Rows are points. The window is the flat piece filled in between its corners: a triangle in 3 columns, a solid with four corners in 4, and so on. A path goes straight from each point to the next, and from the last back to the first. List the points from which the path goes on through the window.

Window (4 x 4):
[[ 10   3 -35 -13]
 [-67  31 -23 -12]
 [ 21   0  26 -26]
 [ 30 -17  39   7]]
Path:
(1): [ -6  46 -11 -35]
(2): [-74  -5  13   6]
(3): [-76 -16 -12 -28]
(4): [-36  36 -24   3]
(5): [-20  47  20   8]
(6): [  4 -22   0 -37]
(7): [-29  -5 -28 -19]
(8): [-14  35  -7  -3]
Through the window after points: 5, 7

Window, 6 rows:
[[ 19 -19  12 -31  33 -43]
 [-20  21  -8 -27  19  49]
 [-29  28 -29  40  24  38]
 [-13 -26  43  18   4  19]
 [-22  34 -23 -20 -36  21]
 [ 53 -17  33  17 -35  -5]]
Path:
(1): [-11  54  19  -9  -8  26]
(2): [ 11  54  23 -18 -25 -32]
(3): [ -1 -45  -5 -16   5  40]
(4): [ 35 -25 -36  13   0   1]
(5): [-34  23  89 -51  -9  26]
(6): [-11  45  28  22  -7  13]
(7): [  2 -52   5 -25  14  37]
(8): [ -4 -30   0   8  -7  33]
Through the window after points: 6

Window, 8 rows:
[[-33  32  43  22  -9 -16  13  30]
 [ 10  -6  22  24  10 -19  28  47]
 [-12   8  -6 -20  13 -53 -15  -9]
 [-28 -18  -2   7  45  -3   2 -19]
 [  7  21 -12 -89  40  50  34  16]
 [-18 -11  29   9 -48 -35  22  -8]
 [ -1  23  -7  37   1 -50  16 -53]
 [ 51  13  -5 -68  55  61 -30 -48]]
Path:
(1): [  1  -8   6  19  -8   5 -16  31]
(2): [  3  15  24 -14  29 -58  61  -8]
(3): [ 25  -2  42 -33  49 -15  27 -20]
(4): [-19  15 -15 -35   2  10  10  13]
(5): [ 16  13 -15  54 -17 -14   9  43]
(6): [-22 -22  47 -36  30 -18  27 -16]
(7): [ -3   7  48 -14  12 -29   7 -39]
(8): [-10  -7 -44  23  21 -29 -18  21]
(9): [  6 -28 -56 -26 -19  41 -22 -34]
(10): [ 22  33  49 -20  56 -11   9 -16]
(11): [ -1   7  34 -20  23 -35  16  -5]
(12): [-38  -6 -44  55  -6 -18   2   7]
Through the window after points: 1, 3, 5, 9

Window (9 x 9):
[[-39  13  14 -20   7  15  -4 -24 -32]
 [ 92  -6 -37  -1 -60  16   9 -15 -35]
 [-49  18  30   5  17  14  37  -8  30]
 [-37  29  14 -12   5 -16  47 -10 -57]
 [ -8 -44  39  61 -12 -10 -21  32  48]
 [-59 -29   1 -23   3 -15  14  28  12]
 [ 87 -27  11   8   7  28  12  -3 -15]
 [  1 -41  59  28  -8 -31   2 -26  50]
 [ 28   4  15  -3  -7 -20 -15  21  19]]
Path:
(1): [-17 -30  24  45  76  -9 -31 -29  57]
(2): [ 18 -13 -24   0  10  12 -11 -13  -9]
(3): [ 12  26  47  -9 -64  -3  54  -8 -40]
(4): [-33 -18  65  23 -47   6  16  51  -8]
(5): [ 16  -6 -17  19  30 -11  -2 -31  31]
(6): [-21  32 -46  30   6   4  -9 -29   9]
(7): [ 12 -30  56 -29 -19   6  25  27 -38]
(8): [  2  -2  51 -12 -24  17  24   0  20]
(9): [  3 -24  -4  18  17 -18  15   1   1]
(10): [  8  -7  -7  19  11   3  19 -47   4]
(11): [ 39   4  63 -11 -32   5  -4  57 -10]
(12): [ -1 -12  17  -9 -53   3  18  36  -4]
Through the window after points: 2, 4

Window, 11 rows:
[[ -11    4   24   49  -36    4  -26  -10   41   20  -49]
 [   4   -3   29   42  -60    1   46  -27   10  -16  -10]
 [ -19   35  -15   34   26  -25  -22  -38    8  -39   12]
 [ -35   29 -102   -7    7   18   25   19   29   56  -41]
 [ -55   53   -3  -28   21   16   19    1    0   24   -4]
 [  44  -11   38    2  -17  -37   42   48    8  -37  -26]
 [  33   21  -41  -13   -9    8   -6  -50  -11   28   13]
 [ -20  -21  -62  -33   34   -7   13  -16   58   17  -24]
 [  14  -28   38   12  -72  -40   22   25  -20   -8   49]
 [  28  -65   21   31   -3  -71   44   10   -3   10  -38]
 [  39  -45  -47   34   58   30  -20  -47  -10  -10   33]]
Path:
(1): [  4 -16 -16  -5 -30  -7  18  -1  -7 -13   1]
(2): [  0 -29   2 -25 -11  -2  -7 -47 -34 -16 -20]
(3): [ 11   5 -76  57  50   9  26  12  85  27  21]
(4): [ -8 -13  27  20  37  -9  13  -3  48  18  10]
(5): [ 18  19 -13  14 -56 -23  -4 -21 -33 -33 -25]
(6): [-24 -28 -17  25 -26   2  -9 -55 -14 -29   3]
(7): [40 16 13 29  4 -7 38 15 27  9 -1]
(8): [ 12   4  -3  23   2 -20   6 -12  18  14  18]
(9): [-23 -15  -8   2 -39  -4  11 -15 -16  -9 -20]
(10): [-12 -18 -12  26 -22  10 -12 -16  -1 -17 -24]
(11): [ 29  -3 -15  -7  41 -31  53 -17  74  52   5]
(12): [ 17  10   6  44  20 -42  20 -26  60  37  -7]
(13): [ 15 -37 -26   0  13  11   8   1 -27 -20  -2]
(14): [-12 -31 -59  -1 -77 -11  10  -8 -15 -34 -27]
(15): [ 38  16  17   2  33 -13  21   7  19  15  -1]
(16): [ 34   5  28  38  11 -34  36 -16  14  -1  14]
Through the window after points: 2, 6, 10, 12, 14
